Each row of a before or after table is a point. One or more steps were done to the points. Then noise was added and the rows were shuffled. The steps act on columns, c1 being the first. What was done? A step turns or swaps two columns, mirrors them in a line or flattens them onto one, adds a multiple of one to another, or multiplies or shifts one. Angles are multiples of 10 degrees, from the lower column toward the higher: turns from -170 to 170, lines from 10 to 170 but not 90. Use the fewest steps. Two steps may share a column if one is a turn and the other turns, adds or multiplies; they go together, in the order done. Otherwise the lowest column goes first.

Before (8 x 2)
[[ 0.4 -4.0]
 [ 0.5  0.0]
 [ 1.0 -9.2]
 [-1.5  5.8]
 [ 6.6 -9.2]
 [-3.6  0.4]
 [ 0.8  1.0]
 [-1.9  0.5]]
After (8 x 2)
[[10.4 -3.7]
 [-2.7  2.6]
 [-2.7  0.2]
 [ 0.7 -1.4]
 [ 1.4  0.3]
 [ 1.9 -4.1]
 [ 0.9  0.5]
 [-5.6 -0.1]]
Steps: multiply c1 by 1.6; multiply c2 by 0.4

Before (10 x 6)
[[-5.3 -0.6 -2.5  9.5  0.4 -3.8]
 [-9.0 -3.6  5.1  0.2 -4.7 -8.2]
 [ 2.9  3.6 -4.3  1.2  4.4  3.3]
 [ 2.0 -2.1 -5.8 -0.4 -6.1 -1.5]
 [-2.5 -7.0  0.7  3.4 -2.0 -8.4]
 [ 5.3  2.5 -2.8 -2.7 -7.2 -4.0]
 [ 1.8  5.8 -2.8  3.6  7.8 -1.2]
 [ 5.9  5.0 -3.2  2.1 -3.2 -0.4]
 [-0.1  1.9  0.2  8.9  0.8 -4.3]
 [ 2.0  0.8  0.0  6.7  5.1  3.9]]
After (10 x 6)
[[  2.2   3.8   0.1   6.6   5.0   4.2]
 [ -8.9  -0.5  12.8   0.1  -4.7  -8.2]
 [  2.9   6.5 -10.8   1.2   4.4   3.3]
 [  5.4   5.4  -7.0  -2.6  -7.3  -4.1]
 [  5.9   8.1  -8.1   2.1  -3.2  -0.6]
 [ -2.3  -3.9   1.9   3.6  -2.0  -8.4]
 [ -5.3   2.3  -6.1   9.4   0.6  -4.2]
 [  2.0   1.0 -14.4  -0.3  -6.1  -1.4]
 [ -0.1   5.0   0.4   8.8   0.9  -4.2]
 [  1.6   8.9  -7.0   3.7   7.8  -1.2]]
Steps: shift c2 by 3.0; multiply c3 by 2.5

Before (9 x 11)
[[  0.3  -8.1  -2.0   0.4  -1.0   2.1   0.6  -2.1   4.9   9.6  -2.4]
 [  0.0  -7.4  -6.2   1.7   3.0   4.1   3.1   2.8   4.3   1.3   0.3]
 [ -3.7  -7.2  -8.4  -4.7   0.5   1.7   0.0  -2.8   1.3   2.9  -1.4]
 [ -3.5  -1.5  -5.7  -1.2   7.9   3.7   1.1   0.5  -2.8   9.1  -2.8]
 [ -0.7  -2.9  -2.9  -3.5   3.0   4.1   7.0  -9.2   1.3   3.8  -3.7]
 [ -2.1   0.0  -7.6  -0.5  -0.3   5.2   1.5  -3.2   5.6   5.3  -4.5]
 [ -6.5  -6.0  -4.4   5.1   5.4   3.0  -0.1  -5.2   2.0   6.5  -3.1]
 [-13.5   9.5   7.4  -1.6  -1.8  -3.4  -4.8  11.5   3.7  -1.8   2.0]
 [ -4.1   5.6   3.2  -6.0   5.6   6.9  -7.4  -2.7   1.3   1.2   0.1]]
After (9 x 11)
[[-0.4 -5.4 -1.7  1.3  3.1  4.1  3.1  7.9  4.0  1.3  0.5]
 [ 0.8 -1.0  1.3 -3.6  3.4  4.0  7.2 -3.8  1.3  3.8 -3.8]
 [ 3.3  0.1 -1.4 -1.3  8.0  3.7  1.0  5.2 -3.1  9.0 -3.2]
 [ 5.9 -3.5 -1.1  5.4  5.3  2.8 -0.6 -0.3  2.0  5.7 -3.6]
 [ 2.0  2.4 -3.6 -0.6 -0.4  4.8  1.6  0.9  6.0  5.8 -4.4]
 [-0.1 -6.1  2.2  0.0 -0.9  1.8  0.3  2.7  4.8 10.2 -2.2]
 [13.1 11.5 11.3 -1.8 -1.9 -2.9 -5.0 16.4  3.7 -1.8  1.7]
 [ 4.2  7.5  7.4 -5.9  5.2  7.1 -7.6  2.4  1.2  1.1  0.5]
 [ 3.6 -4.9 -4.6 -5.1  0.4  1.7 -0.3  1.9  1.3  3.0 -1.1]]
Steps: multiply c1 by -1; shift c2 by 2.0; shift c3 by 4.0; shift c8 by 5.0

Before (8 x 18)
[[  0.6   6.8   4.4  -2.6   6.2  -1.3   2.9  -2.9   3.6   9.5   4.1  -3.8
   -0.1  -0.9   3.1  -3.6   1.6  -6.1]
 [ -7.5   4.4   0.7   3.9   0.6  -2.8   1.2   5.1  -1.2  -4.2   0.0  -3.3
   -5.3  -4.6   1.1   5.9   3.9   5.4]
 [ -2.0   1.0   0.1   5.8  -2.4  -1.5   3.9   5.0  -4.8  -0.4   6.7  -4.8
   -4.9  -2.9   4.0   3.1   2.2   0.1]
 [  0.1  -5.7   2.9  -4.2   5.0   3.2   2.3   0.1   3.6   8.4  -3.4  -4.8
    0.0  -0.5  -0.2  -1.5   1.9  -0.9]
 [ -1.5   5.6  -1.9   3.9  -1.8   2.0   0.5   4.3  -5.7  -1.5  -1.7  -6.4
   -7.3  -0.8   0.3   8.4  -2.4   0.6]
 [  1.0  -0.3   3.3 -11.9  -0.1   0.2   1.6  -0.3   3.4   7.7   4.5   2.2
   -1.2   2.4  -2.4  -4.0   6.1  -4.5]
 [  7.8   4.2  -3.9   0.3   2.5   7.3   5.0  -9.5  -5.4   4.4   6.7  -5.1
   12.9  -2.3   5.1  -2.5   5.8  10.0]
 [ -0.4   4.8  -2.3   7.2  -1.9   3.2  -1.8   5.4   4.3   2.3  -2.3  -3.5
   -2.4  -4.1   3.2   6.8  -2.9   1.4]]
After (8 x 18)
[[  2.3  -6.4   3.1  -1.8   4.8   4.5   0.5  -0.3   2.6   8.7  -0.1  -4.6
    2.2  -1.0  -0.5  -1.5  -1.0  -0.7]
 [  6.4  -4.3   2.9 -10.9   0.0   1.2   2.9  -0.5   3.6   7.0   2.8   2.2
    0.6   3.2  -2.0  -4.7   0.5  -4.6]
 [ -2.7   6.9  -2.3   5.4  -1.7   5.1  -2.1   4.8   5.2   1.7  -2.1  -3.3
    0.8  -4.0   3.1   6.2  -0.5   1.1]
 [  6.0   4.2  -4.0  -0.5   2.7   8.4   6.2  -9.5 -12.9   4.0   4.9  -5.4
    6.3  -2.0   4.7  -2.5   8.5  10.2]
 [ -2.3   6.5  -1.5   1.6  -1.5   2.5  -0.5   4.3   0.4  -1.5   0.2  -6.6
   -9.0  -0.4   0.8   8.8  -1.9   1.0]
 [  1.5   5.6   4.2  -4.9   6.4  -0.6   3.3  -3.4   3.0   9.0   3.0  -3.7
    2.0  -0.7   3.2  -3.7   1.3  -6.1]
 [  3.6   5.8   1.0   2.4   0.9  -1.0   0.7   5.4   2.3  -4.1   0.0  -3.3
   -4.8  -5.0   1.2   6.5  -7.7   5.7]
 [  3.1   3.3   0.5   5.7  -2.5  -0.8   5.2   5.1  -0.3  -0.8   4.5  -4.8
   -6.8  -3.3   3.3   2.9  -2.0   0.3]]
Steps: swap c1 and c17; turn c2 and c4 by -20 degrees; shift c6 by 1.0; flatten c7 and c11 onto the line at 40 degrees; turn c9 and c13 by 40 degrees

Before (13 x 32)
[[ -2.2   3.4  -3.7  -2.6  -0.7  -4.3   0.9  -4.9   7.5   0.2   6.5   5.9
    2.4   5.4  -3.2   1.6  -3.4   4.3  -3.9   4.0  -0.9   4.0  -3.4   0.6
    1.6   0.5   2.5  -3.6  -3.0   3.2   2.5  -4.6]
 [ -5.3  -7.6   0.2   6.3  -6.4  -0.9   0.1   3.0  -2.3   1.0  -0.4   6.6
    7.7   0.2  -9.1   3.5  -3.0   4.4  -1.0   0.3  -1.4  -1.3   5.4   0.7
    9.2   6.0   6.2   4.7  -2.1   0.8   3.4  -3.0]
 [  4.8  -2.2  -2.7   3.3  -5.9  -0.8  -6.6  -0.6  -2.7  -1.7  -6.4   5.3
   -6.5   6.0   0.3   5.8   0.9  -6.5  -5.5  -3.2   3.9   3.1   1.9   1.5
    7.6   1.7   6.0   6.4  -6.6  -2.6  -7.9  -4.2]
 [ -1.9  -7.5  -2.7  -5.2  -3.3   0.2   4.2   3.6  -0.7   2.4  -1.4  -2.5
    2.5  -0.1  -2.1  -3.6  -0.9   4.1  -2.0  -2.3   7.1  -2.8  -5.1  -3.5
   -2.0  -2.1   9.2   2.5  -2.8   6.6  -6.2  -1.1]
 [  5.3   1.0   7.3   4.0  -0.5  -1.3  -0.4  -6.6  -2.8  -0.6   0.2   0.3
    4.5  -4.1   3.6   2.2  -3.0   1.1  -2.4   4.5   1.2  -4.7   5.9   5.3
    1.1   0.4  -4.6  -0.8   3.6  -1.8  -6.2  -0.4]
 [ -1.8   1.3  -1.7   1.6   2.5   7.6   0.9  -3.2   6.8  -5.6   0.6  -1.8
    1.0  -6.5   1.1   2.0  -4.1   4.0   6.0  -0.7   0.0   0.4  -3.0  -0.6
    4.1  -2.8  -1.8   4.5   2.7   6.3   2.2   3.1]
 [  1.3   5.4   8.0  -0.4  -8.6   6.3   5.4  -7.0   5.3   3.0   6.3   0.0
   -6.5  -3.8  -6.1  -5.0   5.1   2.6  -4.8  11.0   4.5  -4.6  -2.3   2.4
   -4.8  -1.0   4.4  -6.4   2.8  -2.4   2.9   8.5]
 [  2.3  -4.9   4.2   4.3   3.6   2.2  -1.6   3.9  -0.9   0.5   3.0  -2.1
   -4.0   5.4  -7.2  -6.2  -4.7  -0.1  -0.2   3.7   8.6   0.4  -4.1  -3.1
   -0.2   2.8  -1.1  -5.9  -4.3  -0.6  -8.5  -3.7]
 [ -4.9  -2.6   2.4   9.1   5.5  -2.5  -5.7   0.4   6.7  -0.2   5.2   3.6
    6.2   3.0   0.1   1.8   4.3  -7.5   3.6  -0.6   0.3  -6.0  -5.0  -1.6
   -0.4   8.1   6.9   1.4  -1.5  -4.7  -2.9   3.3]
 [  3.5  -8.4  -4.4   0.7   2.1  -3.5   0.5   7.5   4.0   1.4   1.1  -3.7
    0.8  -3.0   1.8  -5.6   0.5   3.8   4.8   0.2   6.3   1.4   1.9   5.5
    8.1  -0.8  -3.1   5.8  -1.3   5.1 -10.2   6.4]
 [  6.8   0.4  -1.4   5.6   0.3   0.1   0.7   0.1  -2.9   0.4   3.5   1.1
    2.3  -7.6   2.0   3.6   8.4  -7.6   2.2  -0.5   7.9   2.0  -1.8   3.9
   -1.9   2.0   5.4   2.8  -5.5   0.9  -0.2  -6.4]
 [ -0.6  -3.6  -0.9  -0.9  -0.5  -6.6  -9.1   0.6  -0.3  -1.8  -4.6  -1.1
   -4.4   5.9   2.7   2.6   3.1  -7.3   1.3   5.1  -0.7  -2.5  -1.0  -1.3
    7.1   4.7  -4.4   5.8  -6.4   0.8  -3.6   0.8]
 [ -0.9  -1.3  -0.7   1.2  -3.3   0.7  -4.1   1.9  -1.2  -2.3   0.1  -3.9
   -1.8  -0.6  -4.6  -7.6   5.3  -2.6  -0.8   2.5  -0.3   2.7   8.5  -5.1
    2.4   6.3   5.3  -2.0   7.4   5.6   3.4   4.7]]
After (13 x 32)
[[  7.7   0.3  -1.3   5.6   0.0   0.2   0.2   0.0  -3.1   0.3   3.4   1.4
    2.4  -7.7   2.0   3.5   8.4  -7.7   2.1  -0.3   7.9   2.1   2.1   3.7
   -1.8   1.8   5.3   8.2  -5.6  -0.3  -0.2  -6.4]
 [  3.2  -4.7   4.2   4.1   3.8   2.1  -0.1   4.1  -0.9   0.3   3.1  -2.1
   -3.9   5.6  -7.2  -6.3  -4.6   0.1   0.1   3.7   8.5   0.4   3.7  -3.3
   -0.3   2.6  -1.2 -17.5  -4.2   2.0  -8.4  -3.7]
 [  0.4  -3.4  -1.1  -1.1  -0.5  -6.7  -0.1   0.9  -0.4  -1.7  -4.7  -1.0
   -4.1   5.7   2.7   2.3   3.1  -7.3   1.3   4.9  -0.8  -2.5   1.0  -1.2
    7.2   4.8  -4.7  17.3  -6.2  -0.2  -3.6   0.8]
 [ -0.9   3.5  -3.7  -2.9  -0.8  -4.3   0.1  -4.7   7.5   0.2   6.5   6.0
    2.4   5.2  -3.1   1.7  -3.4   4.4  -4.0   3.8  -1.0   4.3   4.4   0.6
    1.3   0.2   2.6 -11.0  -2.9  -2.0   2.4  -4.6]
 [ -3.9  -2.4   2.5   9.3   5.5  -2.5   0.1   0.3   6.7  -0.6   5.1   3.7
    5.9   2.8   0.1   1.8   4.4  -7.4   3.9  -0.7   0.2  -5.8   2.9  -1.5
   -0.4   7.8   7.0   4.1  -1.8   6.1  -2.9   3.2]
 [ -1.0  -7.4  -2.7  -5.5  -3.4   0.2  -0.1   3.7  -0.6   2.4  -1.6  -2.4
    2.5  -0.1  -1.9  -3.7  -1.0   4.1  -2.0  -2.0   7.1  -2.7   7.3  -3.6
   -1.9  -1.9   9.3   7.2  -2.8  -4.4  -6.2  -1.3]
 [  6.2   0.9   7.2   3.7  -0.4  -1.4   0.1  -6.5  -2.7  -0.6   0.2   0.3
    4.5  -4.2   3.6   1.9  -2.9   1.1  -2.2   4.6   1.2  -4.8  -6.1   5.2
    1.1   0.2  -4.6  -2.4   3.6  -0.3  -6.1  -0.5]
 [  6.1  -2.2  -2.7   3.4  -6.0  -0.8   0.0  -0.7  -2.7  -1.8  -6.5   5.1
   -6.7   6.1   0.2   5.9   0.7  -6.6  -5.4  -3.0   3.9   3.1  -2.6   1.8
    7.9   1.7   6.2  19.3  -6.4   1.8  -8.0  -4.1]
 [ -0.5   1.4  -1.6   1.6   2.6   7.5   0.0  -3.2   6.6  -5.7   0.4  -1.6
    1.0  -6.8   0.8   1.9  -4.0   4.0   6.1  -0.8   0.1   0.5   4.7  -0.5
    3.8  -2.5  -1.7  13.6   3.1  -5.1   2.4   3.0]
 [  0.2  -1.1  -0.9   1.0  -3.4   0.7   0.0   1.8  -1.1  -2.4   0.2  -3.8
   -1.7  -0.6  -4.7  -7.4   5.0  -2.5  -1.0   2.7  -0.2   2.5  -5.9  -5.2
    2.5   6.4   5.3  -6.0   7.2  -8.3   3.5   4.6]
 [  4.6  -8.5  -4.3   0.6   2.0  -3.5  -0.1   7.3   3.9   1.7   1.3  -3.7
    0.8  -2.9   1.7  -5.5   0.4   3.6   4.7   0.2   6.7   1.3   0.0   5.7
    8.2  -1.0  -3.3  17.5  -1.0  -5.4 -10.1   6.5]
 [  2.3   5.5   8.0  -0.2  -8.7   6.4   0.0  -6.8   5.4   3.3   6.4   0.0
   -6.3  -3.9  -6.1  -5.0   5.2   2.6  -5.0  10.9   4.6  -4.6   1.3   2.5
   -4.7  -1.0   4.2 -19.3   2.9   3.2   2.9   8.6]
 [ -4.3  -7.7   0.1   6.3  -6.4  -1.0  -0.1   3.3  -2.6   1.0  -0.3   6.7
    7.5  -0.1  -8.7   3.6  -3.0   4.4  -0.9   0.5  -1.4  -1.2  -4.8   0.7
    9.2   6.0   6.1  14.0  -2.2  -2.6   3.4  -2.9]]
Steps: shift c1 by 1.0; multiply c7 by 0; turn c23 and c30 by -160 degrees; multiply c28 by 3
